Each row is a point. Each copy is the shape, with its points in the same order, turned, moved and blurred by noise. Some copies are also mirrored. Which?

Shape (9 x 3):
[[ 18.9   6.1  16.2]
 [-22.3   9.1 -10.6]
 [  4.5   6.5  -3.6]
 [-16.8  20.9   9.0]
 [ -9.8   3.1   9.9]
 [ 14.3  -9.5  -7.9]
 [ -1.6 -22.8   5.0]
 [-36.4 -10.5 -23.8]
 [ 16.5  -1.1   8.0]]
Copy 1, 9 rows:
[[ 21.7   6.2 -11.2]
 [-24.5   0.6   5.2]
 [  0.9   9.2   3.4]
 [-19.2   4.8 -14.3]
 [ -5.0  -8.0  -7.7]
 [ 15.6   1.3  15.1]
 [ 10.5 -22.3  10.4]
 [-34.2 -15.8  24.8]
 [ 19.3   2.8  -1.3]]
Copy 1 is: mirrored
Copy 2 (9 x 3):
[[ -3.4  20.2   9.2]
 [ 17.6 -26.2   5.8]
 [  9.9   3.2  -0.4]
 [ 12.7 -12.5  21.9]
 [ -1.6 -10.2  12.2]
 [  2.1   6.8 -14.7]
 [-15.4  -8.1 -10.1]
 [ 11.3 -47.9 -11.2]
 [ -3.6  12.2  -2.7]]
Copy 2 is: mirrored
Copy 3:
[[ 15.9  11.1  -6.7]
 [-19.1  -6.6  21.3]
 [ -6.4   6.6   0.1]
 [  1.3   1.7  27.7]
 [  2.4  -6.9  11.6]
 [ -9.0   0.2 -18.3]
 [  0.0 -21.3 -12.1]
 [-35.8 -30.2  16.3]
 [  7.9   6.3 -11.3]]
Copy 3 is: only turned

Shape (11 x 6):
[[ 11.7  -7.9  18.1 -28.2 -15.2  -4.9]
 [ 20.0 -13.3 -10.4 -16.8  24.6 -22.4]
 [ -2.6   3.2  -3.5  11.4  -6.6   2.2]
 [-12.0  15.0  -8.7   6.6  -7.2  23.4]
 [ -0.5 -12.3  10.4   8.3  -3.0  20.9]
 [ -6.1  14.8  27.1  -1.5  -2.3  15.9]
 [  7.6 -10.8   0.0  14.1  -5.1 -17.6]
 [ 11.0  12.3  16.5   0.1 -16.0 -14.4]
 [ 27.0  24.8  16.1 -13.7   6.2  -8.8]
 [-10.1  20.5  18.8 -24.5 -14.9  -1.2]
 [  4.9 -19.0  18.7   9.6  20.5   7.9]]
Copy 1 (11 x 6):
[[-18.1  10.0  26.1 -14.9  -7.5 -17.5]
 [ 33.3  -6.2  31.0  -8.6  -5.9   1.8]
 [ -0.2  -2.8  -9.7   3.7  13.1  -6.0]
 [-11.4  -6.7 -26.6   3.2  -1.1  -2.7]
 [ -8.9   1.8  -7.4  23.3  -2.5 -15.5]
 [-27.7 -15.5   2.0   8.8   5.5 -10.4]
 [ 15.7   7.3   2.4   4.9  20.5 -18.3]
 [-12.3   0.0  18.0 -10.6  26.3 -13.9]
 [-10.6  -9.8  31.0  -8.9  13.2  14.1]
 [-30.3 -15.6   6.3 -23.8   2.8 -14.9]
 [  4.8 -10.9  12.4  32.5  -5.7 -16.0]]
Copy 1 is: only turned
Copy 2:
[[ 35.1   2.7   3.3  -7.6  11.1  23.5]
 [ 32.2  -1.5   3.5  38.1  -6.6  -3.8]
 [ -6.2  -6.1   2.2  -4.0  -3.4   1.1]
 [-19.6   1.0 -16.9  -8.1  -0.7  10.5]
 [ -2.1  -9.9  -3.6  -5.5  23.7   1.3]
 [  5.2  16.2 -14.7 -20.6  15.6  -1.1]
 [ 11.5 -11.7  20.9   1.0  -3.2  -7.0]
 [ 17.4  13.8  14.6 -16.3  -4.8   4.0]
 [ 22.2  34.5   7.7   5.6  -4.9   2.8]
 [ 24.7  14.2 -15.0 -22.2  -5.3  20.2]
 [ 12.0  -7.3  -3.3   9.5  27.7 -19.6]]
Copy 2 is: only turned

Shape:
[[  7.1   7.0 -34.5  15.8 -10.6  15.3   7.9  -8.2]
 [  2.4  23.1  21.0 -22.5  10.5 -26.6  -7.8   6.9]
 [ 11.7  -1.9 -12.0  10.0  15.7   7.7   7.7 -13.2]
 [ -9.3  -5.2   0.8  15.0 -21.0  13.8   1.0 -12.9]
 [ -9.6  -6.7   9.3 -22.8  10.2  -7.4  -0.2  23.4]
 [ -0.8  10.2 -27.0  13.2  -9.4  28.3   2.3 -13.3]
 [ -7.0  -7.6 -16.7 -21.3   3.7  -3.4  10.6 -23.4]
 [-16.8  21.1   6.4   0.3   0.7 -14.1   5.5  22.9]
 [-18.4   9.9  10.3 -20.2  16.5 -18.7 -30.5  15.9]
 [  4.9  -9.3 -10.2   7.7   1.8  28.5   5.3 -17.2]
 [-17.3  -6.5   7.7  -7.8  20.0 -34.1  -8.7   5.2]
 [ 20.7  -9.4 -22.7   2.8 -13.1   2.0  -0.9  -8.0]]
Copy 1, 12 rows:
[[-14.6  12.0 -12.9   1.3  -6.4  13.2 -25.3  -1.0]
 [  3.5 -19.3  51.8  -8.6  -0.7 -10.2  10.6  -7.3]
 [-13.8   4.0   1.0   2.9  -8.2  20.7   6.8   4.9]
 [ 10.5  12.8 -12.2  11.6   7.0  -8.9  -3.5  -0.2]
 [  4.1 -26.7  15.1 -24.3  12.6  -3.7  17.7 -13.3]
 [-18.2  10.1 -17.6  12.3  -6.6   1.8 -19.4  -6.3]
 [ -0.2 -13.6  -3.9 -11.2 -25.4  -3.9   3.4  14.6]
 [ -1.5 -19.1  27.0  -6.1  27.0  -6.5  -9.1  -3.4]
 [-13.1 -12.2  35.9 -26.1  11.2 -27.2  20.7  -9.9]
 [ -7.9   7.6 -19.9  12.2  -8.8   9.1   7.2  -4.2]
 [ -1.3 -10.3  30.9 -28.2  12.6  -8.9  21.2  17.7]
 [  3.8  17.5  -3.5 -13.0 -15.8  13.8  -9.6  -6.9]]
Copy 1 is: only turned
Copy 2 (12 x 8):
[[ -6.9 -10.4 -28.0  -9.4 -14.3  -5.2  -6.9 -16.5]
 [ 17.3  -3.3  16.4  22.3  21.1   7.7  28.4  14.0]
 [ -1.4   8.6  -7.8 -14.5 -12.6  -7.9  13.8  -2.5]
 [ -1.7  -6.0   3.6  -8.5  -0.9 -19.2 -20.7   5.7]
 [ 20.9   0.1  25.2   3.5   0.5  24.7  12.9   2.8]
 [  1.6  -4.1 -29.8 -10.2 -14.7  -7.8 -17.7  -4.7]
 [  5.5  -9.7   4.0   2.2 -35.5  -3.5   9.1  13.4]
 [ 12.3  -0.3  16.4  23.2  18.2   6.2   4.2 -16.7]
 [  3.2   9.7  20.1  29.1  16.8  33.3   7.0  17.1]
 [  1.9   5.9  -9.1 -22.6 -15.6 -10.4 -10.0   4.2]
 [-12.1   5.6  35.1  17.4  -0.7   9.6  20.6   6.0]
 [ -9.6 -24.1 -13.0 -17.4 -11.9   0.2   3.3   0.6]]
Copy 2 is: only turned
